Each row of a before or after table is a point. The points were changed in one or more steps. Then noise was added and the rows were shuffled. The steps act on columns, c1 being the first. What was done? A step turns or swaps two columns, mirrors them in a line or flattens them onto one, adds a multiple of one to another, or multiplies or shifts one. Angles are multiples of 10 degrees, from the lower column toward the higher: turns from -170 to 170, lines from 10 to 170 but not 90. Use the fewest steps. Two steps may share a column if one is a turn and the other turns, adds or multiplies; they go together, in the order done. Otherwise the lowest column goes first.

Before:
[[-11  11  -5]
 [ -1   8  60]
 [ -4  -9 -24]
 [-59 -53 -18]
 [-37 -22  15]
 [ 15 -12   7]
 [ 15  32  26]
 [ 28   1  35]
 [ -7  11 -19]
 [  1  53  35]
 [-25 -28  32]
 [ 26  19  14]
 [ 27  19 -71]]
After (13 x 3):
[[  1 -35  52]
 [ 28  71  20]
 [-11   4  12]
 [ -1 -59   8]
 [ 15  -7 -11]
 [-25 -31 -28]
 [ -7  20  12]
 [-60  19 -53]
 [ 26 -14  19]
 [ -4  24  -9]
 [ 14 -26  31]
 [-37 -15 -21]
 [ 27 -35   1]]
Steps: turn c2 and c3 by 90 degrees

Before, 8 rows:
[[ -1  -9   9 -15]
 [ 58 -18 -24 -28]
 [ 62   8   1  11]
 [-21 -18 -13   9]
 [ 42  23 -79   0]
 [ 28  36  18  21]
 [-26 -25  23  -3]
 [-24 -24  18  32]]
After:
[[-12 -24  17  36]
 [ 14  -9  14  -6]
 [-25  19 -82 -34]
 [  5 -18 -11  16]
 [ 14 -25  27  25]
 [-39  11  -1 -47]
 [-32  37  20 -14]
 [ -7 -12 -21 -63]]
Steps: mirror c1 and c4 in the line at 120 degrees

Before:
[[-25  25  29 -14 -22 -12]
 [ 12  11   9   8 -15 -32]
 [ -2  -8   4  -9  50 -26]
 [ -5 -10 -26  39 -59  37]
 [-12  49   0  12   2 -21]
 [-19  -9  -3  53 -31  38]
 [ 20  26   9 -47  29 -11]
 [  2  42  67  57 -18 -28]
 [ 21  22  -7 -51  41   3]]
After (9 x 6):
[[ 22  21 -48 -17  41  -3]
 [ -9 -20  52   7 -31 -38]
 [ 48 -11  12   2   2  21]
 [ 43   1  45  75 -18  28]
 [-10  -6  43 -19 -59 -36]
 [ 25  19 -48   0  29  11]
 [ -8  -2 -10   2  51  27]
 [ 24 -24 -20  26 -22  12]
 [ 11  12   5  11 -14  32]]
Steps: swap c1 and c2; mirror c3 and c4 in the line at 50 degrees; multiply c6 by -1

Before (11 x 9):
[[-17  -3  50 -34  34 -30  -2 -68 -11]
 [-23 -11   1  40   1  19  36   0  42]
 [  0 -24  27 -15  58 -26 -13  -5   5]
 [  6 -41  -9  11 -15  47  47   4  39]
 [-10 -30 -22  21 -48   9  34  13   4]
 [ 46  30 -10   5 -31 -20 -54 -55   7]
 [  4  12 -50  -8  -1  -9 -19 -56  -3]
 [-24  -4  30 -46  26 -13   1   3  44]
 [ 13  49 -22   4 -13  -8 -29 -36 -23]
 [-35 -33   9   2   7 -21  -5 -32  23]
 [ 34  41 -16 -12   3 -69 -15 -72  -7]]
After (11 x 9):
[[-22  43  -1  16   1  19  37 -20 -53]
 [ 32 -41 -17  31   1 -67 -15 -36 -12]
 [ -1  26  17  -4  60 -27 -14   4   3]
 [-25  38  26 -22  30 -12   1  24 -59]
 [  3 -14 -49  25  -8  -8 -18 -29  -1]
 [-16  -6  43  21  43 -31  -3 -22  17]
 [ 12 -61 -20  19 -17  -8 -28 -24  10]
 [  6  69  -7   2 -16  46  47  -2 -34]
 [ 45 -22  -5  29 -33 -21 -53 -34 -26]
 [-35  48   6  15  11 -21  -5 -21 -15]
 [-10  29 -13   1 -52   9  34  -3  11]]
Steps: multiply c9 by 1.6; turn c2 and c9 by -150 degrees; turn c3 and c5 by 10 degrees; flatten c4 and c8 onto the line at 130 degrees

Before:
[[-11  11  -7  58  30  -6  18 -13  27 -57 -42]
 [-11  12 -35  26  37 -12   1 -36 -14 -27 -16]
 [-51 -19   7  80  25  -9  15 -46   3 -35 -15]
 [ 53   5   5  22  13  46 -68  15 -26  24  -2]
 [  7 -22 -35  27 -20  29 -69  35  -1  25   2]
 [ 36   6  -6  24 -26   2 -45  -3 -40  -9 -37]
 [-37  16  29 -33 -12   9  -1  36 -30  13 -24]
 [ -3   0  25 -34 -18 -12  38  34 -21  62 -38]
 [-34  -7  -4  36  17   5 -24 -51  35 -17 -41]
 [ 10 -33  23 -56 -10  12  29  26 -39   6 -35]]
After, 10 rows:
[[ 53   5   2  34  11  47 -67  15 -28  36  -3]
 [-36  16  12  -8 -14   9  -1  35 -12  19 -24]
 [ -4   0   9 -11 -16 -11  38  35  17  59 -38]
 [-34  -6  -1   0  17   5 -26 -51  11 -23 -39]
 [ 10 -31   9 -38 -10  11  28  26 -25  17 -34]
 [-11  10 -15   0  36 -12   3 -35 -57  -7 -16]
 [-11  11  -3  49  31  -5  19 -14 -21 -53 -41]
 [-51 -19   4  47  25  -9  13 -46 -33 -25 -14]
 [ 37   7  -2  23 -27   3 -45  -2 -15  -5 -36]
 [  7 -23 -14  52 -18  30 -70  37  26  18   1]]
Steps: multiply c3 by 0.4; add 0.7 times c8 to c4; add -1 times c5 to c9; turn c9 and c10 by -20 degrees

Before (10 x 12):
[[-10  37  28  37   2 -18  14 -12  28  24 -33 -67]
 [  6   8 -35  15 -24 -31  26  15   4   3 -10  18]
 [  9 -14  42   8 -43  35  15 -14 -41  12 -37  20]
 [ -7  -1  12  13   8 -22  22  17 -23  53 -40  23]
 [ 44 -18   8 -23  16   7  17 -33  -9 -38 -43  20]
 [ 23  52 -34  10  21  40 -26 -21 -54  51 -44  23]
 [-13   1 -41 -23   7  33 -24  21 -28  42 -35  28]
 [-20  43   1  35  -4  27  12  33 -37 -22  32 -24]
 [  4   5 -21 -42 -16 -53  -6 -58 -15 -41  -5  19]
 [ 60  -3 -10  24  -1 -45  28 -34 -38  18  34 -23]]
After (10 x 12):
[[-15  62  -7  -8  -1 -54  20  -6   9  33 -50 -27]
 [-10 -24 -36 -10 -27 -14  33   0  28  14  11  14]
 [  6   1  14  22   6 -28  24  27   5  50  29  26]
 [-34 -33   1 -39  -7 -14  26 -42 -43   9   3 -25]
 [  0  -8 -44  46  12   1 -19   8 -45  20  43  30]
 [  4  64   8  -8  17  -4   3  58  -8 -47  -1  21]
 [-36 -17  31 -15   0  10   8  40  33  39  11 -66]
 [ 10 -31  44   3 -43  -4   9  46 -51  11  11  18]
 [-56  23 -32  30  23 -11 -30  39 -66  47  19  23]
 [ -5 -18 -19   4 -16 -45 -24  37  30 -56 -41  19]]
Steps: turn c1 and c2 by 110 degrees; add 1 times c5 to c2; mirror c4 and c10 in the line at 70 degrees; turn c6 and c9 by -50 degrees; turn c7 and c8 by -20 degrees; turn c8 and c11 by 130 degrees

Before:
[[-20  48   9  18   3  -9  14 -22   2  18  42  -5 -35  15 -23  20 -22  47]
 [-34  17   8  47  38   7 -43 -45  14  24 -28  -3  17  50 -42 -33  49 -39]
 [ 15 -19 -24  -8  -4  10  10  -9 -27  -7  14 -59 -30  21 -22   5 -40 -25]
 [ 18 -51  23 -38  13 -10  -8  31 -16 -11  27 -14  -6 -15   3  38  -4  26]
 [  5   4  24  65  39 -43 -25  -3   2  14 -39  12   4 -10   9   5 -15 -15]
 [ 16   8  -1 -20  17  27  21  25 -27  -1 -23 -29 -38  17 -22   4  -8  74]
 [ 17  -6 -40  -5  47 -20 -27  64   9  40  38 -32   9 -13 -19  10 -20   3]
 [ 25  25 -18  26  31  29 -11 -20  -1  25 -23  60  12  31 -50  11  -2 -10]]
After, 8 rows:
[[   2  -36   35   20    3   -7   16  -11    1   20   41   20  -34   19
    30   -7   37   49]
 [ -65   16 -105   -4   44  -23  -28   65   13   37   39    6   11  -11
    -4  -28   18    2]
 [ -17  -23  -58   28   26   32  -15    1   -8   24  -25   11   13   32
    54   63   10  -11]
 [   9   -3  -11  -23   16   22   25   31  -31   -4  -22   -1  -39   15
    11  -33   12   75]
 [  50    3   52   70   41  -43  -25   -3    1   16  -39    5    9   -7
   -11   11   13  -19]
 [ -10  -32   39   52   41    7  -44  -29   15   28  -26  -35   18   51
    52   -6  -40  -40]
 [ -32   35  -61   -6    1   12   12    0  -25   -6   12    9  -28   19
    22  -62   33  -25]
 [  58   46   40  -40   17   -9   -9   28  -22  -12   25   40   -8  -15
    -9  -15  -16   30]]
Steps: multiply c3 by 3; turn c1 and c3 by -40 degrees; turn c2 and c17 by 160 degrees; mirror c8 and c15 in the line at 170 degrees; swap c12 and c16

Before, 13 rows:
[[-10 -27 -17 -30  16  11  22  44  -4 -14 -20  40  27   2 -13  -3  -5 -30
   11 -22]
 [  3  42  14   4  -6 -28  16  17   2 -18  16 -16 -16  -2   1   9  -7  31
    4  22]
 [-48   8 -25 -19   4 -16  14   4 -12  14 -31  27  30  -8 -18 -40   5  -8
   -1 -18]
 [-18  16  -3  -5 -14 -29   4  11  15  -1  24  -5 -11  12  -9   4 -41   3
    4  29]
 [  6   2 -27  -9  32   2   5  28  24 -18 -21  17  -5  29  -3   5 -34  18
   20  12]
 [-12   1  16  -6  22  19  28   4 -24 -11  -8  46 -12  26 -42 -31   1 -30
   -4 -24]
 [-32 -13  -6 -22  27  10  -5  26  -7 -17 -28  26  29 -14 -43  -8 -23  -3
   14 -14]
 [ -7  40   8  -5 -25 -25 -12  11  12 -30  10  -1 -23  13  18  21 -41  24
   -8  -9]
 [-17  23   4   8 -12 -42 -12  22  16   3   8 -16 -14   3 -14   5  -7  16
  -41 -10]
 [-34  24  29  31 -15 -13   3 -19  -2  24  -4  19 -10 -18  -6   9  11 -14
  -32 -13]
 [-41   8   0  -3 -14   0  14 -22   9  12  14  11 -24 -27 -21  -6  17   2
  -28 -31]
 [-33 -10  34  -8   0   6  47  -5  -7  -5 -20  30  -8  18 -24 -10  -2   3
  -25  -6]
 [  7  21  -4 -16  -9 -10 -15   9  -3  12  16 -19   4  16   7  15 -30  33
   -8   8]]
After, 13 rows:
[[-123    5   -8   20   10  -12   12   -1  -11   14  -32   29   30  -10
   -21  -43    5  -25   -5  -19]
 [ -44   18    4   13   17  -29    2    9   18   -6   23   -2   -9    1
     3    2  -45   -1   13   35]
 [-106    6    1   -9   25    2   12  -21   10   13   10   11  -24    3
    -4   -6   12   -1  -86  -28]
 [   7   44   32    3    2  -24   14   17    1  -18   17  -16  -17   -4
     5   11  -11   22   11   24]
 [ -83  -12   -6   33    7   10   -5   15   -9  -20  -28   28   29  -28
   -50   -7  -21   -4   37  -17]
 [  13   23   33   18    1  -11  -16    3   -3   10   15  -18    3   21
    13   13  -28   -7  -15    9]
 [ -24  -32  -32   41   -5   10   19   38    0  -14  -16   39   28  -12
   -22    1   -2  -20   32  -24]
 [  17    0   16   20  -25    2    6   29   22  -17  -20   20   -8    4
   -23    2  -32  -24   66   12]
 [ -84  -12    3    6   13    5   47   -7   -8   -5  -16   29  -10   43
   -19   -8   -6   31  -66   -8]
 [ -43   26   14    2   18  -39  -13   27   17    4    9  -16  -18   42
    -6    7  -12    3 -119  -10]
 [ -31    2  -35    5   14   19   27    7  -24   -6   -7   46  -15   29
   -48  -29    6   14   -3  -22]
 [ -83   26  -15  -37   14  -12    7   -6   -1   21    0   20   -9   14
     9    9   12   30  -92  -12]
 [ -13   36   23    9    6  -26  -12    8   13  -29   11   -5  -25   22
    28   20  -43    5  -15   -9]]
Steps: multiply c1 by 2.5; swap c3 and c18; mirror c4 and c8 in the line at 80 degrees; mirror c5 and c15 in the line at 110 degrees; multiply c19 by 3; turn c14 and c19 by 20 degrees
